Every row gives one point. A path goes straight from each point to the next, and from the last back to the first. The post is the endless flat space through its rows: a point in 2 columns, a line in 3, a plane in 4, and so on, so that a path can go around it. How many times does the path go around the post? Going back the other way cancels.

Post, one row:
[[ 5 -6]]
Path:
[[ 36 -58]
 [ 32   1]
 [-10  57]
 [-34   7]
 [ -7 -56]
 [ 29 -25]
 [ 22  24]
 [ 25   8]
 [-20  58]
 [-41 -23]
 [ 20 -50]
 [ 70 -36]
 [ -6  74]
 [-73   8]
 [-33 -53]
 [ 68 -45]
 [ 41  25]
 [-33  82]
 [-22 -10]
 [ 14 -48]
 [ 55 -18]
 [ -4  37]
 [-37  18]
 [-28  39]
 [-25 -69]]
Times around: 5

Post, 5 rows:
[[ -6 -52   8  -4 -22   5]
 [-25   1  19 -25 -34  46]
 [ -4  62  34  -4  13  -7]
 [ 15  -6   3  51  38 -17]
 [  7 -24 -17  14   8  10]]
Path:
[[  8 -17  18 -33 -27  36]
 [ 13   4 -14  -5 -34  19]
 [ 24 -75   2  11 -17  51]
 [-23  11  14  30 -37  20]
 [-17 -28 -14  29   8   5]
 [-14 -95  24 -11  19  10]
 [ 16 -89   8 -31 -11  23]
 [ -6   5   0  32 -20  43]
 [-13 -54 -13  15 -40   8]
 [-23 -91 -38   6  -3  20]
 [ 17 -49  26  33  54  -4]
 [ -2  37  28  68  14  71]
 [-12  67  28  -1 -39 -13]
 [-22  -1 -22   7 -21   0]
 [-15 -30 -30 -17 -12 -28]
 [  0 -60 -27  -4 -68   0]
 [  0 -90 -35  29 -23  82]
 [ -6 -28  31  -6  37  26]
 [ -8   8  25  64  53  15]
 [ 32  -9  12  25  31  10]
 [  5 -29   5  38 -48  35]
 [-15  40  17  52 -12 -12]
 [-14   3   4  34  32  -4]
 [ 11   1   5  42  54  37]]
Times around: 3

Post (10 x 11):
[[ -3  44 -39   3   1   2  37  33  29  27  11]
 [  2 -28  10 -26   6 -25 -25  16  19  -2  -1]
 [ 23   1  -6  -7 -36  -3 -55  -8  -4  16  11]
 [ 23  28 -15  11  16  -7  43  10  10 -15  26]
 [ 22  16 -29   3   7  25   7  24  25 -19  37]
 [ 13  -2  57 -26 -13  47 -27   6 -26 -12  -2]
 [ -7 -15  31  -2 -41 -25 -34  -6  17   2  43]
 [ -1  21  33  -8  -4  65 -13 -23   9 -23 -19]
 [-14   1 -43  14  16  20  35  34  12  -5  -2]
 [-19  13  37 -22  18  42 -15 -46 -19  -1  25]]
Path, 27 rows:
[[-24 -20  26   3  41  -2   8 -62   5 -18  29]
 [ -8  -1  27  -2  38   8 -22  29  28   5   6]
 [  4  -2   5 -29  41   5  -2  21   5 -31 -20]
 [ 59  45 -25 -10 -77  33 -72  12   7   6  23]
 [ 55   5  -5 -17   0  43  13  45  28 -55 -56]
 [-22 -18  21 -29  25  11  -1 -72   0  10 -35]
 [ 76 -10 -12  -5  -7   8 -83  -3 -13  -1  46]
 [ 19  -6   5  19 -35 -16 -76  30  -5 -13  22]
 [  3  78 -15 -34  -6  65 -26   9  37  -4 -84]
 [ 45   6   7 -59  40  17 -13  21  21 -21  19]
 [ 35  42   9 -40   3 -27  49 -38  14  46  -8]
 [-28 -77  -3   1  28  45 -13  45  48 -26 -55]
 [-25  68  10  40 -27  51 -44 -15   9   1 -23]
 [-64 -13  -2  24 -14  13  -4  27  24 -36 -23]
 [ 11   4  43 -32  10 -11  14  -3 -22 -14  37]
 [ 14  17  19 -40 -14  41  -1   3  -2  26 -17]
 [ 31   2  15  35 -73  95 -39  58   9 -19  12]
 [-28 -74  30  15  65 -33   9  67   9 -48 -30]
 [-22  22 -22  20  10  43  -5   2 -24  17  -1]
 [  4  27  21  14 -22  46 -52  19 -32 -34 -15]
 [ -1 -22 -29 -24   4  33 -26 -12 -38 -21  -1]
 [-26  44  13 -47 -10  17  36 -52   3  77 -25]
 [ -2  30  -6   5 -27  13  -5  15  24  57  -7]
 [ -9  33   8  27  -8 -31  21  30 -34  47   9]
 [-14  31  11 -20  35 -25   0  17  18 -39  10]
 [ 36 -17  43 -33 -55   6 -22 -20 -50 -30  20]
 [ 62  14  19 -26 -66  22   4  -9 -31  42   4]]
Times around: 5

Post:
[[  7  -4 -37  24   1 -19   8  22  13  -2  26 -11  -4  51 -24   2   5 -15]
 [-19  23 -31  45 -23 -21   5 -18  -3  21 -32  -1  25   5 -15  39  -5  19]
 [ 32 -18   7 -46   4  36 -15   6 -36  -6  -8   7   1 -11  27 -23  -9 -13]
 [  4  -5   9  -6  37 -20  11  10  -6  -5 -28 -11 -10   5  22   6  19 -17]
 [  3  12  -8  30  -9 -14  27  -6  31  -7 -20  -7  11  10  13  50 -20 -23]
 [ 30   5  25 -43  17 -16 -13 -20  -2  -7  47  24   8  31  12 -14  -7  -4]
 [ 26  -2   0 -56  25   7  32  20 -13  14   5   5   9  15   2  -5  15  -5]
 [ 19  43  17 -95 -20 -19 -33  12 -51 -14  10  19 -12  21  24 -15 -49  13]
 [ 40  10   2 -51  19 -24  -8   1 -31  -2  15  19  -1   3  19   1 -74  24]
 [ -2 -14  10 -20  -2 -22  27 -11 -17 -29  39  -8   5  28 -10 -22   2 -27]
 [-22   1 -26  -5  24  -9  19 -17  19  18  -8  -6 -25 -10  31   7   6  22]
 [-11  -5   9  28   4   8  35 -17  -6  21 -16  -4 -24  11 -15  35 -20  -2]
 [ 20 -20  26 -21 -10 -22  16  23  22   3  38  -2  -3  25 -27 -18   3  -3]
 [ 14  23  39 -37  10  -5  14   9 -14  -6  17 -13  -3  36   3 -51 -40 -14]
 [  1  10 -33  13  17  -2  38 -29  -4   7 -33  30 -35 -16 -29  -3  -5 -10]
 [-17 -13   6 -15   5 -26  -2   5  15  24  48 -39   0  17 -28 -14  17 -38]
 [-36   5 -13  17  25   0  16   7  17   7 -31  16  -1  -4   2  37 -29   9]]
Path, 31 rows:
[[ 48 -22   0  33  28  -3  33  -2  21  -6  -5   4  10  -5   9  43 -61   8]
 [ 27  18  46 -46  27   6  23  35  37 -29 -28  -1  19  35  28  15 -23 -20]
 [ 35 -47  41 -41  19  24  15  -7   1  12  25 -18  39  24  41  33  64 -33]
 [ -9 -10  -8 -29 -16  -2  42 -19 -45  51  -8   9   9 -12  -3  38 -16   9]
 [ 21 -23 -46   7  51   9  43   2 -11  53  25  21 -27  -9 -16  -9  18   2]
 [ -2 -43   4 -18  38 -24 -30  17  51  24  43 -24  24  -4  60  17  15   7]
 [ 12 -58   4  45  35  -7  43 -49  65  11  -4  -7   7  30  14  40  35  -7]
 [-46  45  10 -19 -23 -29 -47 -32 -64 -35 -29  15 -16  37   6   8  -3  14]
 [ -2  25  27 -14 -22  38  10  40  10   5 -22   0 -13  20  -8  35 -57  16]
 [-32  26 -27  11   0  10  40  37   3  47 -15 -12  18  31  17  65  45  40]
 [  7  21  10 -14 -21 -18  35  10  -7 -16  -4  11 -12  13  20 -14 -14 -23]
 [-41  24  -1 -46  14  -1  12   8   1   7 -18   8 -48  25  -8 -29 -31 -17]
 [-59  49  -3 -24 -10 -28 -33 -12  -1  35 -13 -24 -14  28  -7 -27 -26  56]
 [-13  29 -19 -89 -22   2 -11  22 -49   6 -17 -18 -16 -18  -3  29 -25  24]
 [ 55 -10 -13 -12  52   3  65 -47   4   8  -3  56 -13 -21 -40   3  -3  -5]
 [ 27   6  35 -67  15   7  -3  13  19  10   3  -3  24  42   6 -26 -28   9]
 [  2  -2 -29   4  24 -17   8 -38  -2  24 -23  26  -6  20 -27  16  13  12]
 [-13  29  41  10 -18  -3  -4   7 -10   7 -20 -40  41  59  28  44  -4  -1]
 [  6  -3  42 -28  -3  -7  -8 -24 -24 -45  42  -7 -32   9  22 -40 -26  -1]
 [-36  22  26 -10   9 -25  -2  10   4 -15 -20   0   8  -5  37  31 -25  -5]
 [ -4  35 -20  34  49 -22  23   2  -5  10 -20  54  -7  -1 -31  25 -54  44]
 [ 29   6  23 -21   3  11  35  -6  -1  18   6 -14 -21  23 -25  40 -36  -6]
 [ 34  45 -86 -30  13 -25  19  22   7 -15 -17   9  22  50  22  10  -1   1]
 [ 30  -1  51   7  24 -33  45  44   8  19 -58 -25  25  45  20  56   1 -20]
 [-47  -8 -46  -3  10   0  29  55 -18  41  -8 -46 -30   5 -10   3 -13  -1]
 [-21 -14  -7  -8  41   2  -1  -8  18  26  23   5 -67 -26  11 -14 -31   9]
 [ 35  35 -25  17 -12 -44 -18  -7  12   0  18 -12 -29   8  40  42 -72  18]
 [ -3  32 -12  10 -18   7  -9  23 -19  -4  19   2 -17  24   1 -24 -89  -3]
 [ 36 -25  -3 -10 -14  32  27  19  10  24  24 -28  12  47  24   9  25 -13]
 [  8  29  19 -16 -64  -4 -43  16 -36 -31 -26  20  69  49   0  20 -12  -8]
 [-13  22  25 -40   8  35   2  18  34 -23  -4  -7 -25  59  13   8 -25 -14]]
Times around: 1

Post:
[[ -7  22  22  -5  38  22 -36  -8 -35  17  13 -21  29   0 -64  -3 -40 -16]
 [-12 -47  46  19  -5  -9 -29 -15 -24 -12  13  15 -42   4 -25 -47 -22  16]
 [-29 -15  32  52  19   8 -16 -28 -51 -42   5   9  19  -7 -40 -11 -10  21]
 [-14  27  -2  42 -14  -5   8 -71 -15  21   0  15  -2  46 -39  -2 -32 -19]
 [ 27  -1  -2 -14 -14 -60  29 -29  26  12   2   1   7  19   4   8 -18  23]
 [  8  22  18  60  14 -49  11 -22  -8 -19  24   2 -39  -4 -19 -27  48 -19]
 [ -6  -1 -32  24 -71 -22  15  27   6  -3 -39 -31  36  32   1  -7 -28   2]
 [-32 -24   6  19   0  22 -21   9   2 -26   1   1  -9 -18  22  -3 -21   7]
 [-22  -3  18  45  26 -31  17  17 -21 -38 -43  24   6  31  33 -14   9   8]
 [ 29  30 -44  35  -8 -16  26  27 -19 -55 -10  11  25  -1   1   7  -8  -7]
 [ 41  11  38  30 -48 -26 -11 -37  -3  57  14 -13  -5  57  -4 -37 -13  26]
 [-15   0 -30  -7  36  11  38  -6   0   9  -7 -14 -51 -26   6  39   2  12]
 [-12   5 -29  -9 -38   9 -26   6  40  27  -8 -40  -5  49  11 -38  16  39]
 [-35 -15 -41  29   7  24 -22 -20 -10  29  27  26 -50 -21   6  -7  16  26]
 [ 50  22  28  20 -10 -32  32 -23 -15 -14  10  21  -9   3   2  -7  54 -46]
 [ 13   6   7  -9 -13  31  -4   1  24  29  44  33  29  -2 -47  29   6  27]
 [ 13   2  54  30 -25  10 -13 -31  -3  26 -45  -6  -5   1 -14 -63 -25 -22]]
Path (29 x 18):
[[ 29  22   0 -95 -10 -71   8 -31 -37  42  19  -5  37   8 -65   4 -35 -39]
 [  4  23 -11   7  15  -6 -45  14   2  -7 -28   0  44  31 -51 -68   8  61]
 [ 43  26  18   4 -29 -19  -8   4  25 -18  10 -23  53  42 -84 -13 -11  11]
 [ 25 -11  56  45 -12  13   3 -19   0  42  40 -10 -18 -19 -26  10   6  11]
 [ 30 -15  45 -52  -4 -24  10   3 -19  45  22 -13  45  12  -9 -23   5  20]
 [-22   2 -40 -33 -13 -19 -36  11  -9  20   1  -8  34  -8 -52 -51 -15  24]
 [-24  23  -9  39 -36 -12 -10 -13 -34 -24 -28 -21 -18  12  11 -26 -43 -26]
 [ -4 -23  25   4  14  -2 -45 -14 -57  43 -14  -5  -9 -18 -55 -48   9  11]
 [-12  43  13  33  16  14 -31  -9 -18  34  39 -28 -14  -5 -26  14  23   5]
 [ 33   2  79  26 -15 -45  -3  14 -52 -18  -9  28 -27 -25 -52 -55 -30   3]
 [ 32   2   3  20 -17 -33  15  55 -31 -40 -37 -21 -55  60  59 -19  -7 -28]
 [ 33  10 -70  37  -9 -11  10 -55  54  20  38 -35 -56 -34  16  19  12  22]
 [-16 -23  20  14 -36  14   7 -65  40  61 -26 -33 -22  -2 -21 -53  11 -25]
 [-19  11 -33 -19 -32  21  40  59 -26 -43   6 -41 -13  -5  23  23   1 -41]
 [-89   0 -35  24   6 -23 -43 -56 -64  -9 -10 -32 -17  14  23 -15 -82   5]
 [ -3 -12  24  30 -48 -41 -10 -42 -18 -24  -4 -22 -40   4  18 -23  42  13]
 [ 22  -4 -24  38 -32  -8 -34  50 -21   8 -39 -44 -28  29   6 -39   0  -7]
 [ 12 -16  -3  40 -31   0   7 -11  -4  18 -32   9 -31  36  21   2   6  14]
 [-10  10  31 -30  54  11  14 -11 -19 -22  -6  12   6 -48  20  45   5 -22]
 [-65  -6 -37 -19   0 -13  16  -6   6  33 -59   1  -1  -4   1 -24  35  10]
 [-14 -10   3  26  -5   2  51 -44 -22 -14  12   9 -55  -6  26 -15  20  -6]
 [ 33 -16   2 -50   2  -9   4  -3  13 -10   6  16   1 -18  -8 -14  19 -54]
 [-41  32  22  41 -18  63  -3 -42   4  25  -6 -28   6  21 -43 -33 -37  11]
 [ 10  45  73   0  41  -1 -20 -15 -19  12  36   9  30 -51 -29  -7 -63   6]
 [ 43  28  14 -14  -9 -37  14  12 -13  49  40   5 -14 -40 -69  13  15  14]
 [ 32  -1   7   2 -20  37 -17  18  -2  19  15 -13  23  33 -71  28  24  25]
 [-83 -57  19  64   8 -10  15 -28  11  19  15  42 -43  24 -29  50 -58 -26]
 [ 29  25 -14  68   9  11  58 -65   0  21 -71   6 -72 -26  41 -33 -48 -40]
 [ -9  11  39 -22  13  32 -12 -16 -22 -12  26  -6  30  44  18 -19  51  40]]
Times around: 3
